Each row is a point. Before rounding, the points of a table are all equally far from one centre. They may lie mostly on one side of it. Write the centre, to within rounding.

Points, 6 rows:
[[-0.2  0.7 -5.9]
 [ 2.8 -1.6 -2.5]
 [ 1.5 -3.6  1.8]
 [-6.3  1.8 -4.9]
 [ 1.6 -0.1  3.3]
 [-1.2 -1.4  4.9]]
Centre: [-2.8 -0.4 -0.7]

Points (18 x 11):
[[-1.3  3.0  1.7 -4.6  2.6 -2.2  1.7 -0.7 -3.1 -0.1 -2.9]
 [ 0.0  0.5  1.1 -3.7 -2.0 -2.2 -2.7 -0.2  2.0 -1.5  4.9]
 [-0.1  5.2  4.1 -4.6  0.2 -1.4  0.1 -2.5 -0.4 -2.2 -2.4]
 [-0.9  2.8  2.8 -3.7 -1.7  0.4  0.7 -4.0  0.4  1.2 -0.8]
 [ 3.5  3.5  5.8 -3.5 -1.3  0.7 -1.1  3.5  2.0 -2.0 -2.6]
 [-1.4  3.1  3.7 -1.6  3.0 -3.4  0.4 -1.2  5.8  3.4  1.5]
 [-2.6  4.2  3.6 -2.6 -0.7 -3.4 -3.8  0.2 -0.6  2.2 -3.5]
 [ 0.4 -0.5  0.0 -5.4  4.9  1.2 -0.7 -1.5  2.1  2.2  4.0]
 [ 4.2  1.0  5.5 -6.6 -0.6 -1.3  0.7  0.6 -0.2  3.2  3.5]
 [ 2.4  2.2  3.0 -1.9  5.4 -3.4 -1.5  4.2  2.6  1.9  4.4]
 [-1.0  4.8  2.7 -1.3  3.7 -4.0 -3.5  2.7 -2.4  2.1 -0.4]
 [-0.1  3.5  7.5 -7.0  2.1 -2.0 -1.2 -0.4 -0.8 -1.6  3.2]
 [-2.1  6.1  3.0 -3.3  3.7 -0.9 -1.2  1.1 -2.1  4.3 -0.6]
 [ 1.4 -1.5  7.9 -3.8  2.1 -2.2 -1.7  4.3  0.2 -2.3 -0.6]
 [ 0.6  3.4  4.1 -4.3 -0.7 -3.2 -3.3 -4.1  4.4  0.8 -1.1]
 [ 0.9  2.8  6.3 -4.1  2.4 -2.2  0.8 -0.8 -1.3  3.7 -4.3]
 [ 1.0  5.9  6.4 -5.9  0.8 -1.6 -3.2 -1.0 -0.8 -0.5  2.6]
 [ 2.4 -0.4  5.8 -6.3  4.8  2.5 -5.0  1.7  0.5  0.6 -1.8]]
Centre: [ 0.5  1.5  3.2 -4.4  2.0 -1.3 -1.6  1.3  1.6  1.1  0.0]

Points:
[[ -5.1  -6.1  -0.7   3.8  -1.0  -0.1   2.6  -5.3  -0.8  -0.1  -1.4   1.1
    3.4  -0.2   3.1   4.2  -1.2   1.0  -3.1  -3.3  -1.8   0.1   1.9  -0.4]
 [ -1.6   0.1   0.4   5.1  -5.7   3.6   2.1   0.5   1.3  -4.2  -3.6   1.1
    2.5  -2.7   1.0   3.0  -2.6  -1.3   0.9   1.5   1.8  -2.1  -3.0   5.5]
 [  3.2  -4.7  -0.4   2.0   2.5   3.0  -5.3  -2.8  -2.3  -6.9   0.1   3.1
    0.4  -0.7   1.7   1.5  -5.3  -0.1  -2.1  -5.0   1.8   2.0  -3.6   4.6]
 [ -2.4   1.0   6.8  -1.0  -1.8  -2.4   0.1  -2.1  -3.0 -10.2   2.1  -2.2
    4.2   1.6   2.7   3.6  -4.4   0.4  -4.1  -3.2   1.4  -0.9  -1.2   2.5]
 [  7.2   0.7   0.8  -0.7   2.0   3.4   3.7   3.7   2.7  -3.3  -0.1   1.5
   -1.7   0.7   2.3   0.4  -0.5   3.6  -4.9  -2.9  -0.9  -2.3   2.3   0.4]
 [ -1.9  -4.6  -2.5   2.6  -0.6   5.2   2.6  -5.0  -2.8  -1.8  -2.2  -3.2
    5.2  -0.1  -1.1   4.3   2.0   2.3  -3.1  -4.9   2.1  -4.0  -1.4   3.3]
 [  1.9  -3.1   3.0  -1.2  -2.9   5.3  -0.4   1.6  -0.3  -1.3  -0.9  -2.4
    3.9  -0.3   4.5   1.7   5.7   5.1  -3.3  -4.6  -2.2  -5.7  -1.3   5.6]
 [  0.5  -4.1  -0.1   0.6   3.1  -0.2   6.6  -3.7   0.0  -2.7  -5.5  -0.2
    5.1   1.5   1.1  -1.4   0.5  -1.3  -2.0  -1.6   2.4  -1.8   0.0   3.7]
 [  1.6  -1.4   0.3  -0.9  -2.6  -2.1   2.9  -1.1   4.3  -2.9   1.5   0.4
   -5.3   0.9   1.1  -2.7   0.1  -0.6  -1.3  -2.3  -4.2   1.5  -1.8   5.1]
 [  1.4  -2.0  -0.8   3.9  -0.6   2.7  -2.5   3.2  -1.5  -0.5   1.2   1.8
    0.0   2.4   2.0   3.7  -2.4   3.2   1.3  -1.5  -1.1   7.1  -3.8   6.5]
 [ -4.3  -4.4  -0.9   4.5   1.6   0.9  -0.4  -3.0  -3.0   0.0   0.0   1.9
    5.4  -1.9   1.5   5.7  -0.8   1.6   0.3  -0.5  -1.1  -5.9  -0.7   1.9]
 [  0.0  -4.2  -0.1   2.1  -0.8  -5.0   5.0   2.4   3.8  -3.0  -2.6  -4.0
   -0.5   1.7  -0.2   6.8   1.1   4.9  -3.3  -4.9  -0.2  -4.7  -0.9   4.6]
 [  2.3  -2.3   0.7  -0.7   2.6  -2.1   5.5   1.9   2.2  -7.6  -2.0   1.7
    5.3   0.9   3.0   4.1  -1.6   2.9  -5.7  -2.6   1.1   3.7  -5.0   5.8]
 [ -2.8  -2.1  -1.7  -3.6   2.0   1.3   2.3   1.4  -1.9  -5.7  -1.6  -1.2
    3.3  -0.9   2.1   1.3  -1.2   6.0   2.1  -5.1   0.8   4.7  -3.4   5.0]
 [  1.4  -3.5   1.9   5.3   3.4   3.6  -1.3   0.3  -1.0  -4.7  -1.2   1.4
    1.0  -2.4   1.3   4.5  -2.6  -0.5   1.6  -0.6   3.9   4.7  -2.9  -0.4]
 [ -1.6  -1.5   0.9   2.4  -1.6  -0.1   1.0  -1.1   1.9  -1.9  -0.9  -3.9
    6.7   2.9   0.8  -2.4   0.0  -3.1  -4.4  -0.6   2.3  -7.1  -1.3   2.3]
 [  4.8  -4.7  -0.5   1.4   2.6   2.2   2.8  -1.3  -1.2  -2.9   5.1   0.8
    4.0   1.4   4.9  -1.3  -2.4  -1.1   0.5  -0.1  -0.8   0.9   1.1   3.5]
 [ -0.6  -3.0  -1.3   1.9  -2.4   2.1   2.0   2.5   1.4  -2.9  -2.5   3.1
    5.1  -2.8   1.2   4.3   0.8  -0.1   0.1   0.0  -1.4   4.5  -0.7   4.3]
 [  0.0  -3.1   1.4   0.8   1.0  -3.5   2.6   2.9  -3.2  -2.8   3.9  -6.2
    1.9  -1.8   2.3   4.4   2.0   0.5   1.4  -0.3  -4.0  -1.6  -3.8   5.4]
 [ -4.2  -0.3   8.1  -2.2   0.9  -1.3   1.2  -3.7   2.2  -2.9  -0.3   2.8
    3.3  -4.0   4.3   3.8  -1.4   3.2  -3.5   0.6   0.7  -2.7   1.8   4.9]
 [  0.1  -3.8  -2.3   3.3  -1.3  -1.8   1.5   0.9   0.4   0.3  -3.6   1.5
    1.4   5.2   5.1  -2.0  -0.3   1.0  -4.0  -0.5   6.0  -2.2  -3.8   8.5]
 [ -2.5  -3.4   1.2   1.4  -2.9  -2.8   1.8  -2.4  -3.5   1.1  -3.6  -1.2
    2.6   3.0   4.2  -0.2  -0.3   5.0  -2.9   0.5   1.9  -1.3   3.0   0.7]
 [  1.3   1.6  -1.5   3.6  -0.1   1.7   1.3   6.0  -2.5  -4.8   0.2   0.3
    1.5  -0.7   2.4   5.0  -0.3  -0.9   2.4  -3.6   1.3  -6.6   1.2   6.3]
 [ -1.9  -3.0   3.7   0.7   0.8  -1.2  -1.6   4.0  -1.6  -7.5  -0.7  -2.9
    3.8  -2.1   0.8   1.4   0.0   3.5   3.7  -1.2  -2.8  -4.5  -1.0   3.2]
 [  1.6   1.6   6.3   2.4   2.1   0.2  -4.3   0.5  -2.7  -3.7   1.8  -1.1
    1.6   0.5   1.7   5.4   7.2   5.9   0.0  -0.2   0.3  -1.3  -3.2   2.6]
 [ -0.8   1.7   0.3   2.7  -1.2  -3.1  -2.8  -0.3   2.2  -0.1  -2.9  -1.4
   -3.4  -3.4   6.6  -1.2  -2.5   0.7   0.5  -5.5   1.0  -0.6   2.1   3.1]
 [ -5.9   2.6   0.4   4.3   5.2   6.5   2.2   1.1   4.5  -1.7  -2.0  -6.3
    2.2   2.5   3.8   2.1   1.3   4.5  -1.3  -4.9   2.0  -0.9  -1.4   3.5]
 [  2.3  -2.8  -5.1   4.1  -0.3  -1.0  -3.5   3.8  -0.5  -2.1  -2.4   0.5
    3.3   3.8   4.1   4.7  -0.6   2.5  -4.8   0.5  -0.9  -2.2   2.6   3.7]
 [ -3.9  -3.5   1.8   4.8   4.5  -2.0  -4.1  -4.4   0.6  -1.7  -4.1   0.0
    2.6  -2.3   3.4   0.5   0.8  -2.4  -0.5   1.8   0.9  -2.5  -1.3   4.7]
 [  1.8  -4.4  -1.0   4.0   0.2   4.2  -4.0   1.7   2.7  -4.5   3.3  -1.7
    2.9  -5.3   1.5   1.1  -2.3  -1.9   0.0  -0.4   1.8  -1.1  -3.7   6.5]]
Centre: [-1.0 -1.0  1.6  1.9  1.3  1.0  0.3 -0.2  0.5 -3.2  0.5 -1.0  0.1  1.2
  3.0  2.6 -0.2  2.0 -3.1 -2.5  1.1 -1.2 -1.8  4.3]

Points:
[[ 0.7  5.3 -5.5 -3.4  4.2 -3.1 -2.0 -6.6  2.9  2.1 -0.6  3.6  0.0 -2.6
  -1.1 -1.2  0.7 -4.0 -0.7  0.2  3.0 -0.7  0.0 -4.6]
 [ 1.9 -0.5 -1.5 -1.7  0.7  3.4  0.7 -1.8  8.5  1.9 -0.5 -0.3  4.2 -1.3
  -0.9  4.6 -3.1 -2.1 -1.4  0.5 -0.1 -1.5  2.5 -1.4]
 [ 3.2  4.9 -3.5 -4.3  1.4 -2.2 -1.8 -6.5  5.0 -2.1  0.4 -0.7  3.6 -2.3
  -4.8  5.5  1.8  0.4  2.2  2.3  1.8 -6.4  0.9 -6.4]
 [ 0.1  1.1 -1.5 -2.5  7.9 -4.3 -7.6 -6.4  3.4 -0.6 -2.0  1.9 -0.3 -2.4
   1.2  2.0 -2.0 -2.0 -1.6  1.4  2.1  0.4  1.4 -5.0]
 [-0.6  0.9 -2.2 -5.3  5.9  0.7 -1.3 -6.8  4.2 -2.5  1.8 -1.1  0.5 -2.0
  -1.4  3.9  1.1 -1.1 -0.8 -2.3  4.5 -4.2  5.7 -7.4]
 [ 0.2 -1.0 -6.3 -1.1  2.8  4.0 -1.2 -5.1  2.5  2.3 -3.2 -1.1 -1.1 -0.7
  -0.2  1.4 -0.3  2.1 -1.1 -3.9  2.7 -1.6  2.2 -1.5]
 [ 2.0  1.2  0.3 -5.3 -0.3  1.4  3.3 -5.0  0.4  2.9  1.5  3.3  1.6 -1.3
   3.2  3.6 -1.3 -2.2 -2.4  3.1  3.2 -1.1  1.8 -3.0]
 [ 3.3  1.0 -0.1 -3.4  0.9  0.8 -2.1 -7.9  1.8  0.7 -2.4  0.0  6.9 -2.3
  -0.6  3.5  0.4 -2.0 -4.3  5.8 -1.3  1.6  2.0 -0.9]
 [ 1.8  0.9 -1.6 -4.6 -0.1  0.6  2.6 -3.7  0.2  2.4 -2.1 -1.9  5.9 -2.3
  -1.7  0.7  3.4 -2.1  1.7 -3.1  0.6  0.2  1.3 -3.0]
 [ 3.6 -0.3 -0.3 -2.3  2.7  0.4 -3.5 -0.6  4.0 -0.9 -2.0 -2.4  2.2 -5.1
  -3.9 -2.0  3.8  0.8 -1.6  0.0  2.8 -1.1 -0.5 -4.5]
 [ 4.8 -1.4 -0.8 -2.7  3.8  2.4 -4.6 -6.2  0.3  2.1 -1.0  3.4  1.0 -4.8
  -0.2  0.7  2.2 -0.2 -3.0 -1.5 -0.4  0.3  1.3 -4.1]
 [-1.1  2.1 -9.5 -2.1  1.6 -2.9 -4.4 -6.6  3.0 -3.1  2.7 -2.0  0.4 -1.9
   1.4  6.5  4.1 -3.3 -4.3 -1.0  3.6 -4.9  1.9  0.0]
 [-4.4 -0.2 -2.1 -1.6  3.7  6.3 -0.5 -5.7  4.3 -3.8 -3.5 -0.6  2.9 -1.3
   2.5  0.2  1.7  2.4  0.9  0.9  4.3 -2.7 -0.5 -4.0]
 [ 3.3 -0.3 -3.8 -2.7  2.0  4.0  1.8 -7.5  3.0 -1.2  2.8 -0.7 -0.3 -2.0
   5.2  2.4  1.2  5.4 -5.5 -1.3 -2.3 -2.9  0.0  0.3]
 [ 4.1 -4.2 -1.1 -3.6  2.5  1.7  1.3 -3.2  2.7  1.7 -1.6  1.2  2.0 -3.9
   2.3  2.5  3.0 -0.7  2.6 -1.6  4.4 -2.6  2.7 -4.4]
 [-1.6  2.5 -2.2 -2.0  2.2 -3.7 -1.3 -1.5  5.7  1.5 -2.5  0.2  5.2 -2.1
  -0.9  1.7  2.6 -3.4 -4.4 -0.1 -0.5 -7.8 -1.4 -5.1]
 [ 3.2  2.6 -2.8 -5.9 -0.6  0.5 -3.7 -4.6  3.7  0.7 -1.5  1.5  0.8 -0.5
  -1.8 -0.5 -0.2  3.7 -0.1  3.0  1.5  1.8  3.7 -4.0]
 [ 0.9  0.4 -3.9 -2.1  2.1  0.3  3.2 -2.8  6.1 -4.8 -3.9 -0.3  1.8 -1.3
   3.5 -0.1 -2.2 -0.4  1.1  2.2  1.7 -1.6  0.6 -6.9]
 [ 0.4 -0.6 -2.8 -1.6  2.3  1.4  1.1 -4.1  5.3  2.0 -0.5  1.3  4.6 -5.4
   0.1  3.2  0.3  6.4 -2.0  2.0  2.1  0.8 -3.1 -3.3]
 [ 1.2  1.0 -5.5  0.4  5.3 -3.8  0.2 -4.4  6.1 -1.9 -2.3 -0.4  3.9 -0.9
   1.4  3.2  3.1  4.1 -2.3 -2.3  4.4 -1.5  6.3 -3.5]
 [ 0.7  3.2 -4.4  1.5  5.5  1.1 -2.0 -4.7  7.5 -5.6  1.7  0.4 -1.0  0.5
   1.9  2.4 -0.6  0.8 -2.8 -3.9  3.1 -1.3  1.1  2.6]
 [ 1.3  1.6 -2.1  3.5  4.1  4.8  1.4 -6.9  5.0 -1.0  0.4  2.5  2.9  0.4
   2.9  2.3  1.9  2.7 -0.4 -1.5 -0.9  0.4  3.1 -6.3]
 [ 0.1 -3.0 -3.2 -3.7  6.8  1.4 -1.7 -2.0  2.2  0.1 -1.4 -6.8  1.1  1.0
   0.6 -2.4  2.8 -2.9  2.8 -0.7 -1.4 -2.1  3.4 -3.3]
 [-0.2  3.2 -4.6 -0.3  1.2 -1.9  4.1 -3.1  6.0 -6.0 -0.9 -0.8 -0.3  0.1
   0.3  2.8 -2.4  4.8 -1.6  3.2  2.6 -1.0 -0.8 -0.2]
 [-3.1  4.1 -4.1 -1.1  3.3  0.4  0.5 -3.2  5.2 -0.2  0.1 -0.8  1.3 -3.5
  -1.7 -0.4  3.5  1.9 -2.8 -2.7  2.1 -0.4  8.1 -2.6]
 [ 3.9  0.2 -2.3 -3.8  5.0  7.8 -1.7 -2.2  3.1  0.2 -0.1  1.0  2.3  0.4
   0.2  2.3  2.3 -1.5 -1.0 -0.9 -0.9 -2.7  3.7 -1.3]
 [ 1.4 -0.3 -3.1 -4.0  4.8  1.6 -2.9 -1.0  0.9 -1.0 -0.4  6.1  6.4  0.2
  -2.7  1.7  1.8 -0.2  1.5 -0.3  0.5 -5.4 -1.2 -4.6]
 [ 3.6  2.5 -3.6 -1.8  1.4  0.8 -1.8 -1.2  7.9 -0.2 -0.2 -0.6 -1.4  0.3
  -3.8  3.7  1.7  1.4 -0.6 -2.0 -0.2 -3.5  4.5  0.7]
 [-1.6  5.3 -2.2 -0.9  0.1 -1.0  2.9 -7.9  1.3  1.2  0.3 -1.2 -1.5 -5.3
   1.5  0.7  1.4  3.7 -1.1 -0.7  6.5 -3.2  1.8 -1.2]]
Centre: [-0.4  0.6 -2.3 -0.6  2.7 -1.6 -1.9 -4.8  1.9 -1.7  2.7 -0.9  2.6 -1.7
  1.7  1.5  1.4  0.4  0.3  1.8 -0.4 -3.2  1.3 -1.1]

Points (31 x 24):
[[-1.3  5.2 -1.2  2.3  1.4  2.5 -0.5 -0.4  2.3 -1.6 -1.2  2.9  4.8  4.8
   0.6  3.9 -2.1  2.7 -0.7  1.1 -1.9 -5.4  8.2  2.4]
 [ 2.5  0.9 -2.1 -1.1  3.8 -1.4  0.0  2.6  0.6 -1.9 -2.7  2.2  0.9  2.3
  -1.7  1.5 -1.0  0.4 -1.8  3.5  2.4 -3.6  7.2  7.3]
 [ 1.5 -0.7 -3.7 -2.3  2.7  0.8 -0.6  1.9  2.5 -2.7 -2.9  3.9  1.7  1.3
   0.8  4.8 -0.9  2.6  0.8 -3.4  0.9 -4.2  7.2  0.1]
 [-3.4  5.0 -4.1 -3.0 -0.5 -2.6  1.0  0.7  3.2 -2.3 -1.7  2.0  3.1  2.1
   0.9  7.4  0.8 -0.4  1.5  1.6 -0.8 -0.7  5.4  0.3]
 [-4.6  1.7 -2.4  0.9  0.7 -3.3  1.6  5.0  2.0 -1.1 -2.5  4.2  0.9  0.7
   1.7  5.0 -0.4  1.6  1.5  0.8  3.6 -3.0  4.5  1.8]
 [-0.5  5.9 -3.4  2.1 -1.1 -2.9  2.9  1.2  2.7 -3.4 -2.4  4.0  3.7  6.1
  -0.5  3.8 -1.4  0.7  0.3  3.7 -0.8 -1.0  9.8  1.4]
 [-1.2  2.2 -2.6 -1.0 -1.4 -2.0  1.7  5.5  1.1  0.6 -2.6 -1.6  5.4  3.3
  -2.3  2.4  3.0  3.6  1.4  4.3 -0.3 -1.2  7.5 -0.8]
 [-1.6  1.6 -2.0 -0.7  0.1 -3.0 -1.1  2.3 -0.8  1.4  1.9  2.0  0.5  0.8
   2.5  3.5  0.7  1.6 -4.1  0.2  3.1 -6.7  8.3  3.1]
 [-0.9  2.2 -2.4 -2.4  0.8  1.9  1.7  3.6  4.2 -2.5  0.5  3.1  2.3  3.5
   1.8  4.9  1.1 -0.9 -1.0  0.1  1.2 -5.3  8.2  5.1]
 [-1.3  5.9 -2.7 -0.9  0.2 -0.7  1.8  1.2 -1.8 -3.8 -0.6 -2.1  4.8  2.2
   2.4  5.8  0.0  1.0 -0.1  1.3 -2.0 -4.0  8.3 -0.5]
 [-0.4  2.9 -0.6  3.5 -0.6 -1.6  4.1  1.3  2.6  0.0  1.3 -1.4  2.0  3.2
  -2.1  4.7 -3.5  3.8  2.5 -2.1 -2.6 -5.1  5.3 -2.8]
 [ 0.7  7.8 -3.4 -1.3  0.4  1.8  0.7  2.4 -1.1  0.3 -1.3  0.8  5.0  5.5
   2.3  3.4  1.2 -0.7 -3.7 -0.4  3.4 -2.6  4.8 -0.5]
 [ 1.2  3.1 -3.4  0.0 -0.4 -4.9  0.6  2.7 -1.0 -2.2  2.9  2.0  1.9  3.0
  -0.5  6.0 -0.1  3.7  0.5  0.4  2.4  0.7 10.4  1.0]
 [ 1.4  1.7 -4.9  1.3 -0.4 -0.1  4.0  2.4 -2.0 -1.7 -1.7  2.2  0.8  4.9
   3.5  6.5  1.8 -2.1 -0.3  1.1  0.2 -3.7  2.8  1.4]
 [ 0.3  6.2 -0.4  1.8 -0.3 -3.0 -0.3  3.1  1.6 -1.0  0.4  4.4  1.9 -0.4
  -0.1  5.7 -0.6  3.1 -1.1 -0.5 -0.6 -6.9  7.0  1.1]
 [-2.4  2.3 -2.6 -1.0  1.1 -1.2  0.7  2.8  0.1 -3.6  0.9  1.4  3.5  1.7
   3.7  7.3 -2.2  2.0  1.2  1.4  3.6 -0.6  5.5  2.8]
 [ 0.7  4.0 -3.4 -1.0 -0.7 -0.7  1.9  2.3 -1.5 -1.6 -0.1  3.9  2.7  0.0
   0.4  2.2  1.9  5.1  0.8 -3.3  0.0 -2.7  7.7 -2.1]
 [-1.0  2.2 -2.6 -0.7  2.8 -2.0  0.4  4.3 -1.1 -0.8 -0.8 -0.4  1.8  3.7
   0.7  0.1  5.9  2.5  0.5  2.7  0.7 -1.3  6.7  2.2]
 [-1.4  1.6 -3.0  1.5 -2.6 -2.6 -0.6  1.6  4.9 -4.4  2.2  3.2  1.9  0.8
   2.6  6.2 -0.5  2.3 -0.9 -1.9  1.1 -2.0  4.3 -1.6]
 [-2.6  2.5 -2.7 -1.6  0.2  0.6  3.5  1.5 -0.7 -0.1 -3.4  2.5  5.3  1.4
   1.1  6.5 -2.3  2.2 -1.1 -3.4  0.3 -1.9  7.2  3.2]
 [-2.3  2.2 -0.3 -1.2  0.8 -0.1  0.1  3.4  2.4 -2.4 -2.7  4.1  3.2  4.3
   0.2  3.1  2.4 -0.5  0.9  1.7 -0.6 -6.1  5.8  5.6]
 [ 0.9  5.0 -0.1 -2.7  0.7  0.2 -1.5  3.9 -3.2 -1.3  1.8  1.8  3.8  2.6
   0.0  5.2  0.7 -2.8  1.2  1.7  2.4 -5.7  7.5  0.8]
 [ 0.6  4.5 -5.2 -0.1  1.6 -2.8  1.2  1.7  0.9 -1.2 -1.0 -0.3  2.9  3.0
   2.9  4.4 -1.2  1.1  3.0  1.7  0.3 -6.2  9.9  1.3]
 [ 0.3  2.8 -1.2  0.7  0.4  0.5  4.2  0.8  1.3 -0.3 -1.8  0.2 -0.6  2.2
   0.1  5.0  0.2 -0.1 -2.8 -2.2 -0.1 -3.7 10.3  4.9]
 [-2.4  2.6 -2.9 -0.9  2.4 -3.3 -0.2 -0.8 -0.5 -1.5 -2.6  4.0  6.4  1.2
   1.6  5.2 -1.8  2.6 -1.6  2.6 -1.1 -3.6  6.5  3.1]
 [ 1.4  2.4 -3.8 -0.2  3.2 -0.8  1.7  2.8 -1.6  0.0  1.6  1.9  3.8  1.4
   0.5  6.1  0.4  2.7  0.6 -3.2  1.9 -1.5  7.7  5.4]
 [ 2.3  1.3 -4.1  2.2  1.5 -0.2  4.2  3.5 -1.0  2.6  2.0  3.2  6.1  0.9
   4.0  3.6 -1.8 -0.9 -2.9  0.3 -0.7 -5.5  7.7 -1.1]
 [-2.5  3.1 -3.8  0.2  0.2 -4.5  2.7  2.3 -0.3 -2.7 -0.3  2.8  1.3  1.6
   1.7  3.8  2.6  0.1 -3.1  1.0  2.6 -6.5  8.6  2.8]
 [ 1.0  7.2 -1.2  1.5  0.0 -2.2 -1.3 -2.0  1.0 -1.1  1.3  0.9  3.6  3.7
   0.3  2.1 -0.7 -1.7 -1.1 -0.2  3.6 -3.5 10.2  4.1]
 [-0.3  0.1 -2.4  1.4  5.4 -1.0  2.0  3.0  0.7 -1.8 -3.4  3.4  2.7  1.5
   0.8  6.5  1.9 -2.4  0.1 -2.0  0.6 -5.3  4.9  1.5]
 [ 2.1  5.9 -1.4  3.8  2.9 -3.1  2.1  1.5 -1.1  0.7  1.4  4.2  2.9  0.2
  -1.9  5.5  2.4 -1.3 -0.4 -3.9  0.0 -3.6  5.2  0.5]]
Centre: [ 0.5  1.6 -2.1  0.4  0.1 -2.1  1.1  2.3  1.0 -0.7  0.4  1.0  3.4  3.2
 -1.2  1.8 -1.5 -0.8 -1.3 -0.1  0.2 -2.2  5.1  0.5]
